Rows are points. Any point is a mix of the corners, with weights that add up to 1. It lies inside the corners' shape when no weight is negative. Say inside or outside, and name the corners with a negative weight.
In the rows, zero is written as 128.

Corners:
(1): [161  65 141]
(2): [ 50 203 217]
(3): [159  88  88]
(4): [176 129 130]
Points:
[176  76 113] => outside (2)
[119 128 151] => inside
[159  99 110] => inside
[106 119 143] => outside (4)
[128 138 181] => outside (3)
[159 128 154] => outside (3)
[147  94 125] => inside
[125  97 152] => outside (4)
[180  79 124] => outside (2)

Corners:
(1): [123  79 100 106  55 196 150 171]
(2): [111 136  87 111 167 127  95 110]
(3): [141  23  32  39  54  95  74 248]
(4): [143 198 165 127 144 100 143  88]
(5): [108 121 168 129 161 119 105 139]
(6): [177 164 153 171 113 187 153 149]
(7): [185 155 177 104 159 174 137 103]
(8): [167 102 133 177 128 147 177 106]
(9): [101 149 103 138 223 107 209 145]
Points:
[103 153 108 171 155 154 188 104] => outside (3, 5, 7)
[145 114 127 129 107 166 148 143] => inside
[130  89 101 107  83 167 142 168] => inside
[137 128 117 112 120 144 135 153] => outside (8)
[135 159 155 159 130 152 134 113] => outside (3, 7, 9)
[123 133 113 137 159 122 165 135] => outside (7)

Corners:
(1): [132  93 158  98 171  91  99 101 156 147 167]
(2): [119 117 100 167 125 141 135 102 178 151 168]
(3): [ 80 130 186 129  68 147 134 144  86 136 173]
(4): [141  60 111 128 125 138 155 135 118 166 134]
(5): [107 112 106 149 194 117 116 145 150 127 145]
(6): [ 85  50  89 132  99 106 154  90  68 140 116]
(7): [152 119 163 125 110 128 135 165 134  74 173]
(8): [ 77 249 160  99 138 188 171  99 114 131 162]
(9): [127 159 113 105 126  76 126 169 165 147 173]
(10): [109 133  77 117  97 155 103 103  88 134 124]
(11): [105 139  58 136  94 134 136 111  45 143 193]
(12): [178 219 123 152 176 133 103 109 123  97  75]
Points:
[119 148 133 114 126 123 131 138 114 123 154] => outside (2)
[135 174 114 128 151 130 121 114 137 110 140] => outside (3, 4)
[134 161  74 144 136 146 138 112 122 124 120] => outside (1, 3)
[114 146 115 120 119 129 129 125 117 134 149] => inside
[142 140 124 128 175 125 118 134 163 133 137] => outside (3, 6, 11)
[108 113 109 140 159 121 125 131 129 130 144] => inside

Corners:
(1): [124 162 156 104  68 107 128 173  95 146  75 110  91  48]
(2): [141  27 156 135 158  47 143  90 141 191 178 144 171 185]
(3): [138 128 135 174 122 218 122 156  83  36 143 190 158 111]
(4): [190 169 148 192  76 204 103 144 143 127 111 149 159 175]
(5): [168 101  64 135 131  78 143 139 122 140 115 128 209 213]
(6): [133 137  99 159  30 212 142 142 100 163 146  75 191 157]
(7): [171 138  73 138  68 158  70 152 153  90 131  90 131 103]
(8): [ 91  76 130 167 207  86  92 191 136 135 198 176 186 249]
(9): [119 148 106 176  96 104 111 180 185 140  22 100  98  21]
(10): [126 141  90 135 118 100 166 122 132 184  99 158  57  68]
(11): [ 95 110 113  91 187 111  89  99 171 154 138 169 200 230]
(12): [126 157 123 131 163 127 133 133 109 149  80  72 131  52]
(13): [166 217 138 194  24 157 142 139 117  59 169  72 159 100]
(14): [103 126 152  98 155 117 182 177 161 107 106 122 105 106]
(15): [179 123  95 130  92 148 129 167 161 148 158 108 215  61]
Points:
[136 127 116 149 116 154 123 146 123 113 133 140 167 139] => inside
[141 135 115 146 134 151 119 118 133  88 112 145 140 136] => outside (1, 6, 8, 15)
[111 141 103 119 103  94 136 177 157 134 134  95 139 130] => outside (2, 3, 4, 12)
[124 126 117 128 130 122 134 134 142 144 124 136 141 135] => inside
[130 117 125 140 115 118 138 147 114 149 106 128 121 124] => outside (11, 13, 15)
[142 132 125 138 103 131 131 144 124 134 138 119 159 123] => outside (9)
[128 127 108 151 119 103 105 139 144 157 110 124 133 134] => outside (3, 14, 15)
[127 111 122 132 127 107 131 145 134 142 131 122 148 117] => outside (4)
[130 131 123 137 134 131 116 141 137 137 124 134 156 146] => inside

Corners:
(1): [129 118 146 108 126 121 147 127 127 198 158 147 159 144 171 122 158 130
 151 140]
(2): [ 98 113 151 136  95 126 144 145 145 157 126 138 105 153 133 147 114 108
 157 153]
(3): [130 126 122 213 119 153 115  56 121 126 114 143 112 130 113 149 106 147
 104 119]
(4): [140 113 125 102 100 153 133 135 135 128 145 156 116 141 130 132 105  67
 138 151]
(5): [121 112  81 105 144 142 135  83 128 111 119 127 103 105 115 124 111 128
 120 118]
(6): [120 113 153 144 137 124 137 124 151 121 137 134 149 147 119 140 141 125
 140 139]
(7): [102 113 145 137 125 132 135  79 163 182 124 131 123 138 136 127 122 126
 143 132]
(8): [110 152 140 118 125 154 122 135 102 118 122  66 157  67 127 136 110 115
 140 145]
(9): [117 113  65 131  97 145  94 116 149 129 146 140 122 130 136 113 117 116
 137 134]
(10): [121 121 128 102 183 106 124 108 136 141 126 119 101 124 217 133 128 122
 125 157]
(11): [141 104 109 141 106 130 137 115 152 128 182 105 144 141 128 143 130 129
 136 141]
(12): [106 124 140 111 120 143 111 111 113 120 151 122 100 144 140 142 115  97
 117 111]
(13): [148 135 158 170 104 141 125 158 152 136 118 110 151 153  96 160 126 143
 137 127]
(14): [116 167 155 144 148 136 127 135 131 109 170 138 117 136 140 137 121 117
  41 126]
(15): [142 129 152 112 112 122 137 130 126 136 127  95 134 154 114 126 108 139
 172 143]
(16): [131 115 130 105 101 154 145 132  89 139 121 161 105 151 163 128 113   7
  74 119]
(17): [153 120 149 121 142 104 144 147 137 117 137 134 143 153 122 133 105 128
 136 114]
(18): [128 102 143 124 140  77 116 130 125 131 140 134 112 102 161 116 156 148
  97 135]
(19): [150 125 140 120 152  65 123 141 146 136 150 145 148 155 130 147 128 153
 104 139]
(20): [104 112 115 114 107 129 113 104 139 150 127 141 136 124 172 123 142 130
  78 125]
(21): [117 208 153 144 127 146 136 127 125 125 109 111 105  82 138 132 124 132
 152 143]
Points:
[125 128 143 136 118 136 135 119 132 136 133 130 130 140 125 140 117 117
 127 129] => outside (9, 10, 18)
[126 128 136 128 126 127 132 125 133 135 134 130 129 130 140 132 125 120
 119 133] => outside (12)
[124 121 140 131 126 124 133 122 135 138 139 132 124 132 141 137 127 119
 120 136] => outside (9, 15)
[126 137 136 137 130 132 135 121 133 135 129 118 133 128 129 138 117 123
 134 135] => outside (4, 12, 18, 20)
[133 132 132 127 131 125 126 123 132 124 138 122 132 127 131 132 120 134
 129 133] => outside (2, 7, 16)
[130 129 143 138 126 130 130 125 132 133 128 126 128 136 128 139 120 122
 132 133] => outside (11, 20)
[123 122 125 132 121 128 128 119 143 141 131 130 127 125 137 134 125 129
 140 142] => outside (12, 14, 15, 16)
[107 113 109 140 117 142 125  89 135 144 146 145 106 130 162 127 136 109
 101 128] => outside (4, 8, 13, 15, 17, 19)
